Rows are points. To make a cloud, some directions were put in groups of two or more. Within a group, all points are equally far from the middle, so they leave a hole (a ring in 2 directions, a hollow ball in 3). The other directions are filled evenly. Then the cloud was stretched, turned, moved and blurred a little. Count the holes, and give their numbers of directions, smallest first.
(in the rows, 128 means zero)

Cloud, 14 rows:
[[ 75 151]
 [155  80]
 [103 189]
 [128 196]
 [ 95 183]
 [189 139]
 [184 114]
 [ 75 149]
 [187 139]
 [181 110]
 [188 146]
 [170 184]
 [187 152]
 [173 178]]
Holes: 1 (2)

Cloud:
[[130 190  61]
 [141 176 188]
 [ 88 182 107]
 [ 54 161  83]
 [ 82  85 173]
 [125 161 198]
 [ 53  82  96]
 [ 92  93  86]
 [ 83 134  57]
 [150 123 105]
 [149 174 125]
 [140 217 129]
 [156 187 168]
 [ 64 134  82]
 [146 150 133]
 [131 155 197]
 [ 80 178 169]
 [143 147 122]
 [139  76  94]
 [131 109 225]
 [ 47  63 112]]
Holes: 0

Cloud (31 x 4):
[[146 125  78 195]
 [100 139  87 130]
 [162  78 212 156]
 [115  60 149 197]
 [ 59 111 196  96]
 [ 84 112 122 189]
 [ 73 136 143  88]
 [171  29 106 159]
 [167 101 115 197]
 [186 120 168 179]
 [122 129 171 100]
 [124  34 106  77]
 [ 82 124 175 122]
 [177  55 176 191]
 [123 185 178 165]
 [117 122 190 133]
 [ 81 164  94 195]
 [ 90 123 120 120]
 [ 99 133 108 156]
 [117 170 131 118]
 [176 140 124 141]
 [132  68 188 205]
 [179 120 120 201]
 [153  68 112 112]
 [154  32 104 188]
 [110  66 160 216]
 [171  32  99 187]
 [ 70 124 168 207]
 [156 109 171 175]
 [144  74 101 111]
 [157 102  92 206]]
Holes: 0

Cloud, 80 rows:
[[141  63  96 176 131  92  52 152]
 [ 91 141 192 142 130  45  43 113]
 [ 41 174 133 140 177 106 114  96]
 [143 154 213 130 132 193 122  74]
 [125  84 152 190 174 147 158 154]
 [184 175 124  70 124 164 106 192]
 [ 73 159 172  76 143  63 119  81]
 [ 90  76 126 128  49  91 121  88]
 [121  98  54 116  87  77 101 138]
 [154  58 177  89 111  77 126 103]
 [121 159 191  95 155  56  49 106]
 [ 95  80 176  61 160 166 120 169]
 [122  88 147  94 215 177  74 184]
 [ 46 170  97  85 185 126  87 132]
 [150 107 157 172 189 170 183 170]
 [ 85 139 187 112 123 196  79  66]
 [ 54 146 162  62 110  67 113 143]
 [ 35 122  86 150 184 106  80 165]
 [ 71  78 136 198 174 136  68 130]
 [ 37 183 144 178 125 154 137 166]
 [180 149 199 169  77 142 118  75]
 [ 95 209 126 180 109  86 163 176]
 [ 55 161 153 201 106  88  52 111]
 [130 214 175  71  88 151 132 189]
 [140 172 205 172 197 133 139 189]
 [ 86  93  92  83  56 130 118 144]
 [ 72 109  98 195 120 127 151  84]
 [148 176  67 124 104 181 153 103]
 [205 108 102  65 101 145 173 128]
 [105 173 179  70 146  61 130  70]
 [ 59  89 122 160 146  78 146  73]
 [ 90 128  74  72 133  54 172 138]
 [178 180 113  36 133 126 183 135]
 [ 62 180 172 118 109 194  49 122]
 [151  54 117 164 177  77  77  72]
 [ 64 108 141 145 154 209 101 118]
 [117  65  95  99 167  79 126 178]
 [147  63 144 139 124  79 108 213]
 [ 41 141 112 175 136 194  70 134]
 [ 80 193 130  58  82 152 136 156]
 [101 134 185 162  63 159  55  92]
 [135 185 101  63  89  89  87 112]
 [140 120  95 103 150 212 178 171]
 [138 107 189 109 125 210  89 173]
 [100  64 168  55 102 111 142 132]
 [172 142 168 171 168  75 161 191]
 [145 101  80 200 139 158 109 124]
 [137 143  65 104  53  91 182 140]
 [ 60 101 199  87 161  94 185 157]
 [ 94 157  87  64 158  68 188  98]
 [118 163  64 112 172 202  84 133]
 [188 144 105 174 107 113 111 182]
 [ 59 171 102 156 175 113 121  48]
 [ 93 159 214  44 104 131 161 165]
 [172 133 197 180 158  73 175 109]
 [113 140 214 171  84 169 182 147]
 [115  89  88 162  92 192  83  72]
 [158 142 198  99  89  65 100 145]
 [ 86  85 184 152 157  80 185  71]
 [159 152 189 115 216 112 148 159]
 [132 186  98 166 126  58 164 153]
 [170 130 114 152 172 211 105 149]
 [177 141  93  46 174 138 187 110]
 [ 69 187  83 150 195 128  92 114]
 [141 184 170  60  88  68 137 145]
 [184 202 149 159 141 172 179 155]
 [ 70 110 182  82 138 188  47 132]
 [154 193 108 184 102  66 107  62]
 [ 79 185 104 134  92 182 125  93]
 [110 193 153 135 183  61  95  47]
 [113 189 175  83 165  59  97 180]
 [ 73  66 125  85 116  80  57  60]
 [103 201 115 167 139  70 191 142]
 [159 191 174 119 213 154  75  93]
 [172 188  97 147  73 113 149 142]
 [ 74 157 159 195 106 104 165  47]
 [ 82  73 115  88 191 117 154 176]
 [ 72 139 161  82 109 182 148  66]
 [199 136  79 138  99  67 100  87]
 [166 179 104  50 142 112  81 108]]
Holes: 2 (3, 3)

Cloud:
[[200 177  57 130 119 100 185 133 148]
 [174 107 191 135 136 104 142 188 168]
 [181 174 169 109 118 157 153  49  43]
 [118 192 103  68 138 134 187 137 100]
 [138 108  91 207 213 217 216 177 118]
 [207  82  82 178  69  83 181 109 106]
 [137 161 181 104 179  71 116 125  48]
 [115 136 179 215 186 120  68  87 151]
 [131  98 177  70 102  86 208  91 144]
 [129 176 180 171 155 111 167 127 124]
 [ 72 168 139 162 107 119 145 205 126]
 [121 108 182  72 151 201 152 157 115]
 [103 206 120 103 200 145  69  90 114]
 [ 94 120 125 184 123 119 101 122 232]
 [136 172 166 111 180 159 113 119 169]
 [147 160 171  96  60  65  57 114 133]
 [110 135 128 195 168 157 112  98 182]
 [128  76 112 137 203 153 187 127 170]
 [ 89 198 150 198  92 121  42 202 140]
 [ 85 156 166 213 149 147 151  88 121]
 [158  75 145 184 135  83 154  62 187]
 [189 140  95  68  89 205 125 122 108]
 [207  68 127 159 111 150 110 137  98]
 [107 112  22 117 199 198  75 128 211]
 [ 65 151 156 189 138 164 180 168 107]
 [194  94 120  83 185 138 101 185 137]
 [135  76 110  86 185 191 108 146 200]
 [123  96  56 160 207  91  53 109 128]
 [ 84 239 129  83  61 116 127  62  65]
 [209 171 170  54 168 117 132 148 153]
 [115 115  92 180 149  72 130  77 123]
 [136 169  91  64  66 188  79  68 145]
 [210 209 173 174  91 116  35  82 122]
 [165 118 102  99  85 147 110 106 145]
 [211 118 125 193  44 142  93 106 128]
 [ 95  86  93  80 170 121  79 146  89]
 [163 141 178 184 125 158 121  92  99]
 [110 161 154  85 138 148 133 112 233]
 [219  59 150  61 195  87 111 150 141]
 [195 180 110 176  91 176 163  88 143]
 [133 209  64 117  58  79  81  93  65]
 [122 153  87 143 167  96  80 143 149]
 [143  73 169 196 202 120  82 188 186]
 [114 105 140 149 183 177 141  51  85]
 [181  87  88 118 147 150  74 104  50]
 [161  61 156 146 155 207 164 163 182]
 [118  81  82 181 135  58 163 134 168]
 [188  52 183 192  74 102 103  72 202]
 [125 183  84 116 169 113 140 104 152]
 [118 191  95  86  99 131  37 146 110]
 [124 132  93  76  81  88  51 134  80]
 [ 87 175 128 141 194  68 117  42 123]
 [166 123 127 135  95 138  71 118 109]
 [178 180  99 147 151 156  87 197 161]
 [206 106 135 139  60  87  69  54 172]
 [149 105 179 120 152 169  98  57  81]
 [ 77 180  79  87 150 125 123   7 158]
 [108 104 179  84 178 193 184 171  76]
 [ 88 157  88 146 105 101 147 167 104]
 [136 139  70 139 114 127  67 194 195]
 [117 196 147 159 172  77 141  60 180]
 [114 180 143  60 120  62  96 126 141]
 [ 80 180  86 137 113 199 131 178 162]
 [133 119 212 113 155 100 153 126 114]
 [164 171 149 139 202 201  65 174 144]
 [145 142  49 184  72 105  59 151  70]
 [167 162 174 147 151 147  55 131 156]
 [233  88 145 163 162  81  95  95  84]
 [129 177 104 128  87 113 165 199 153]
 [ 77 141  79 159 112  95 186 133 103]
 [ 49  91 177 148 112  11 160  93 167]
 [ 95 142 154  85 113 137 181 153 107]
 [ 97  77 123 167  85  88  63  85 159]
 [185 105 151 127 168 163  99  75  39]
 [194 187 122 178 166 220 169  70 113]
 [174 206  92 108  95  66 159  56 105]
 [ 73 124  70 154 163 125 127 100 182]
 [121 177  57 169  81 187 149 148 139]
 [166 144 113  75  86 154 136  63  19]
 [146 196 115 152  55  85 112 100 138]
 [ 85  72 134 186  97  53 111 133 140]
 [149  59  81  98  83 128 150 160 173]
 [104 201 152 114  89 101 194 199 111]
 [ 94 186 118  91 153 118 122 136 109]
 [207 140  89  42 129 144  87 107 157]
 [ 94 100  99 147 223  88 115 162 103]
 [143 113 162 178 152  91  69  92 215]
 [155 106  66  55 168 222  91 152 196]]
Holes: 0

Cloud (101 x 9):
[[116 169 106  80  94  91  79 100  79]
 [ 99 137  73 139 128 130 129 204  53]
 [192 151 148 200  70 203 127 133 110]
 [165 107 207 152 153 206 146 177 137]
 [ 71 115 134 122  70 166 196  94  57]
 [ 64 122 105 135  78 108 180 127  77]
 [193 127  91  64  78 180 201 125 118]
 [159 147  83  90 108 153 149  68 103]
 [217 197 132 102 121 150 130 153  94]
 [165 116 137 178  75 174 114  92  64]
 [144 112 148  84 115 203  91 155  32]
 [152 135 182  94 155 172 176 196 114]
 [ 84 164 112 134 123 232 139 155 123]
 [ 65  76 178 161 142 127 120 165  69]
 [190  75 170 105 117 105  50 106 140]
 [ 83 165 187 189 104 179 188 120  82]
 [133 150 140 158  87 226 122  88 161]
 [101 111 173  82 172 185 121 128  23]
 [217 109 168  61 128 158 186 171  75]
 [139 187 155  79  76 191 159 143 155]
 [154 187 106  62 127 144 191 150  38]
 [181 137  88 121 128 162 185 111  82]
 [150 124 110 155  79  85 210 151  40]
 [108 120 147 153 159  87  87  57  69]
 [ 47 144 151 166 154 137 128  84 133]
 [132 142 134 129 156 121 148  39  73]
 [ 83 161 104  76 106 181 156 135 151]
 [ 90 110 122  63 174 132  95 152  62]
 [136 153 118 176  81  99 109  89 118]
 [178 141 127  27 115 146 167 130  87]
 [142  67 159  73 152 230 101 167  91]
 [117 149 130 167 101  72 121  62  73]
 [150 133 101 118  54 136 134 135  42]
 [120 100 174 129 199 196 117 153   9]
 [159 195 124  85 125 164 124 121  51]
 [164  95 106 101  52 185 101 145  70]
 [ 66 164 205 170 134 184 157  86  91]
 [ 88 123 143  82 102 130 104 177 142]
 [ 97 108 229 114  61 141 182 110 126]
 [139  56 152 106 137 150  84 210 141]
 [172 113 112 132  39 138 217 175  85]
 [ 79 144  99 116 126 204 173 123 116]
 [161 161 123 166 104 128 159 113 175]
 [169  50 140 115 151 102 107 100 103]
 [105  98 105  77  52 145 120 164 166]
 [181 131 170 171 100  84 192 124   7]
 [198 118 125 136  68 177  63 173  65]
 [176 102 167 110 158 143 220 142  94]
 [181  97 145 160 155  65 139 138  43]
 [150 151  94  37  94 161 158  88  96]
 [188 150 179 133 156 115 157  77  87]
 [148 113 135 127  47 230 139 200 138]
 [145 192 123 123 122 151 106 169 141]
 [157 160 125  99  77  86  90 140  66]
 [207 175 196  98  68 174 155 169 134]
 [190 100 179 134 131  94  79 111 137]
 [ 97 138 115 114  49 157 189 161  65]
 [178  68 115  41  45 117 114 151 120]
 [134 148 222 175 145 201 118 206  69]
 [167  50 172 140 135 202 123 113  64]
 [170  88 175  97 161 200 150 198 119]
 [118 118 210 157 164 215 129 172 103]
 [185 155 154 179  76 195 215 162 142]
 [163  90  92 113  61 157 108 170  70]
 [104  88 113 175 126 148 132 148 147]
 [150 153 182 193  78 174 207 147 112]
 [142  43 144 101  38 136 175  73 116]
 [105  88 107 123 142 103 157  88  89]
 [120 165 160  80  61  85  93 109  60]
 [137 193  98 161 111 118  90 139 104]
 [110 128  82 137 108 133 127 208  42]
 [208 125 127  67 157 132 133 168  78]
 [ 78 133  79  71 151 172 110 148  81]
 [184 166 173 183 117 128 190 106  14]
 [133 130 187 164 143  89 148 159 130]
 [180 132 107  93  66 191 151  77  98]
 [149 110 164  92 156 130 153  52  79]
 [ 82  50 213 119  83 186 115 127 132]
 [202 136 176 173 124  85 171 138 165]
 [ 79 133 151 124  91 225 106 207  75]
 [101  77 215 105  44 131 183 100 150]
 [110 155 153 112  34 210 133 148 139]
 [ 98  90 171  72  87 148 131 172  55]
 [132  97 128 187 124 108 142 137  14]
 [133 179 118  82 155 170 104 129  32]
 [148 135  69 116 112 108 153 191  67]
 [135  50 123 118  41 138 171 108 128]
 [106 130 145 138 165 129 210 126 104]
 [ 84 153 131 154  93 178 123 235  49]
 [175 111 147  58 154  83 160 139  80]
 [103 168 138 147  26 101 149  86 137]
 [203 148 214 160 140 164 123 145  60]
 [158 141 160 179  65 168 233 172 105]
 [196 128 116  91  80 215  98 121  97]
 [191 112 203 119  56 117  90 157 139]
 [217 170 159 198  92 176 174 124 106]
 [ 93 147 165 189  84 209 103  73 101]
 [138 109 124 126  52 165  95 201 164]
 [100 153 150 114  60 142 142 208  93]
 [222 116 180 106 156 143 151 122  71]
 [161 172 166 199 152  63 146 122  85]]
Holes: 3 (2, 2, 2)

Cloud:
[[ 37 118 146 136  92  62  95 183 136]
 [139  83 100 116  74 140 225 108 102]
 [140 132 100 117 155  84 109 214  58]
 [ 63 179 115 115  92  45 100 118  79]
 [ 49 154 129 155 149 197 160 127 105]
 [ 42  82  88 105 126 125 107 156 125]
 [168  57 147 169 110  91 113 140  95]
 [127 120  51 136 108 144  78 185  62]
 [162 191 130 148 129 135 187 141 131]
 [101  88  80  83 119 184 146  95  70]
 [ 31 129  90  87  68  91 110 112  97]
 [180 109  76  73 155 128 117 124 104]
 [ 94 122 176 130  76  83  24 174 139]
 [189  64 143 145 132 129  86 155  95]
 [122 162  93 165  75  87 109 210  81]
 [ 78 181 132  72 137 134 130 103 193]
 [153 113  58 128 130 110 207 183 105]
 [164 109  61  94 104  98 101 174  46]
 [ 81 119 130 125 144  30 141 159 113]
 [124 148 147 148  64 164 147 209 156]
 [106 129 138 181 150  81  61 163 117]
 [139 143  78 131  73  71 182 202  53]
 [121 103 181 143  96 190 140 145 189]
 [131 101 124 133   7 114 143 172  98]
 [182  67 118 106 137  93  58 140 152]
 [112 157 157  87  38 123  78 161 168]
 [ 67 120 191 105 106  65  73  74 132]
 [117  43 151 144  64 119 121  96 139]
 [120 190  67 138 167  92  67 179 152]
 [ 70  65 181 110  70 153 109 159  65]
 [126 150  99 141 154 204 134  71  63]
 [ 42 132 141  83 148  61 149 134 170]
 [126  84 115 175  51  60  91 119 141]
 [116 110 204 112 125  81 190 115 167]
 [143  80 176  79 163 161  96  99  74]
 [120 195  58 109 162 106 118 178 127]
 [103 152  92 106  30  80 157 144  39]
 [100  95 185  87 134 119 162 185 165]
 [ 74 112  66  74 105 146 163 166 103]
 [101 145  80 132 194 127 135 188 136]
 [201 102 124 161  68 142 157 113 105]
 [ 88 148 118  79 152 185  78 134  87]
 [101 179  90 177 107  75 180 140 100]
 [135 159  62 167  89 163 146 200  91]
 [135 159  22 103 139  95 133 136 102]
 [135 126 187  78 148  44 133 162  84]
 [118  52 134 132  97 190 124 144 136]
 [182 143 136 151 110  58 188 166 110]
 [123 172 121 109 167 122 194  54  79]
 [166 108  69 156 111 106 115 100  28]
 [ 44 173  76 150  74 135  98  82 148]
 [ 50 166 141 103 106 194 158 119 112]
 [ 56 115  89  76 163 125  95  93  87]
 [ 71 168 178 112  74  70 136 180 204]
 [134 211 127 156 117 121  88 161 163]
 [112 149 112 130 163  62  81  68  84]
 [ 42 161 138  82 125  67  62 178 162]
 [ 94 154  54 160 148 175  98 174 113]
 [157 187  86  84 134  61 114 149  82]
 [ 80 149  95  82  90  70 139  60  94]
 [ 69 193 169 138 143  96 120 135  78]
 [ 91 120 142 114 155  89  24  68 134]
 [130 123 157 107 187  61 128 163  80]
 [134  98 178 152  37 129 143 168 191]
 [147 101 162  69  85  28 116 147 130]
 [ 94 123 208  87  70 116  79 175 123]
 [ 41  85 166 101  94  81  93 128  95]
 [ 94 176  78 125 116 129 219 187  98]
 [168  71 110 121  55  82 101 184 122]
 [ 34 104 145 141  94 102  29 123 141]
 [ 79 134 150 171 111 164 123 209 159]
 [ 70  49 138 144  87  76 111 119 175]
 [188  90 134 160  78 124  77 181 115]
 [102 163 191  53 114  88 153 116 136]
 [ 62 101 165 153  85 132 112  58  93]
 [ 75 104 130  83  45 113  83 194 129]
 [112 101  67  92 146 147  67 164 164]
 [ 52 139 164 155 164 116 153 153  77]
 [143 137  90 119 179 147 127 178 204]
 [211 132  93 102  98  81 153 116 118]
 [107 125 106 109 134  78 223 173 134]
 [123 146  89 144  50  72 183 109 162]
 [184 127 147 132 146  94  56 127  76]
 [135  40 140 113 150 130 178 118  98]
 [108 115  54 144 183  96 160 105 121]
 [155  68 152 133  43 144  98 134  55]
 [177  74 155 164  95 113 155  90 176]
 [138 152 174 156 172  90 109 137  67]
 [ 79 145  60  85 156  90 170 166  84]
 [173 100 119 186  83 114 122 168  40]
 [ 53 122 100 177  68 122 176 159  83]
 [107  93 186 135 156 129  38 142 184]]
Holes: 1 (8)

Cloud (87 x 9):
[[169  91 118  89 149 107 208 183 158]
 [143 137 138 239  41 101 116  59 123]
 [143 142 176 100  79 157 165 181 118]
 [147  96  54 128 128  94 140 194 110]
 [106 157 171  90  87  83 113 147 132]
 [137 119 159 146 118  88 178   7 101]
 [141 126 225 162 153  62 199 183 136]
 [137 131 135 206  82 138  49 120 147]
 [129 104  83 163 218  83 102 142  96]
 [145  96  28 112 136 173  87 112  96]
 [ 99  61  97 183 163  44 162  87  90]
 [127  94 153 188 115  27 169 155 165]
 [ 96  95  52 226  86 111 128  49 139]
 [153 135  97 150 175  62  82 113 166]
 [214 202 170 128 104 100 163  76 115]
 [131  72 181 234 143 108  73 101 116]
 [172 115  51 105 162 146  66  91 119]
 [173 191 113 157 177  56 127 140 133]
 [ 69 171 117 197 127  65 120  86 116]
 [194 157 115 147 135  76 146 176  63]
 [142  52 176 178 157  79 154 118 113]
 [157 172 150 230 167  97 115 151  72]
 [ 82 140 133 144 138 112  59 151 112]
 [166 171 179  99  96  87  84 191 128]
 [190  69 167 202 156 117  65 144 105]
 [ 97  76  67 153 153  81 142  76 188]
 [ 75 154 160 173 142  98 210 102  76]
 [217 101 100 223 164 152 120 101  75]
 [ 39 124 182 110 122  90 134  75  64]
 [152 163 187 152 220  87 191 174  63]
 [172 170 218 212 128 123  98 215 108]
 [238 136 128 138 114  87  89 131 197]
 [151 181  59 174  68 152 131 142  82]
 [158 139 123 175 126 167  49 126 156]
 [182 130 216 190 127 108  68 171  97]
 [ 57  98 129 185 146 150 163 175 127]
 [142 104 114 209 158 166 202 109 116]
 [131 159 182  84 106  89 151 162  57]
 [188 155 148 117  82 149 124  75 101]
 [119 157 163 218 109 107 112 114  53]
 [181 123 120 175  86 144 143  93  53]
 [208 208 131 185 118 106 165 118 111]
 [164 165 194 169  64 120 163 158  80]
 [134 104 128 167 119  63  71 189 152]
 [173 100 176 155  55  93 130  84 116]
 [169 142 111 126 175 136 106 225 152]
 [188  78 119 157  87  59 148 137  97]
 [135 147 205 118  68 115 150 183  78]
 [153 163  58 128 153 118 126 167  99]
 [192 163 180 192  86 106  83  88  71]
 [107 107 192 155 142  71 192 221 171]
 [112 158  76 139 147  92 181 136 137]
 [128 102 125 224 137 126  95 226 117]
 [ 61 105 158 231 176  92 127  77 137]
 [170 214 174  81 160  41 165 153 121]
 [127  97  67 147 184  97 172 107  85]
 [168 140 117 121 124 101  53  59  55]
 [155  97  47  88 149 130 137  92 102]
 [134 131 122  79 133  98 117 148  73]
 [175 169 151 160 171  97 163 231 184]
 [161  59 118 212 139  93 148 155  72]
 [143 171 133 216 117 154  69  81 113]
 [122 125 157 167 236  77 105 160 161]
 [101 192 113 132 149  68 180 212 133]
 [137 125 219 191  96  86 128 112 152]
 [ 92 146 179 107 129 115 113 125 144]
 [195 149  93 142 202  97 132 129 103]
 [217 131 171 161  85 118 180 182 116]
 [177 114 105 160 135  77 212  91 158]
 [136 103  44 161  94  79 167 112 187]
 [171  92 127 165 129  69 156 108 213]
 [135 120 123 116 189  55 194  70 130]
 [ 30 107 154 229 147  66 147  89 131]
 [142 170 170 141  58  62 124 124  46]
 [174 107 184 219 151  96 110 124 129]
 [196 164 181  67 124 129 179 210 152]
 [119 135 127 158 170  51 168 218 120]
 [118 212 130 161 149 144 143 130  84]
 [ 93 179 110 123 105 132 168 112  91]
 [119 115  92 127  69  66 119 206 148]
 [118 141  51 159 108 162 101 154  98]
 [168 151 176 132  98  61  94  98  62]
 [152  63 133 112  76 111 128  81 166]
 [166 131 151  60 153 127 173 150  87]
 [136 110 142 207 128 147 145 119 181]
 [128  79 107  98 114  50 152 131 114]
 [222 162 121 210 131 118 130  52 120]]
Holes: 1 (4)
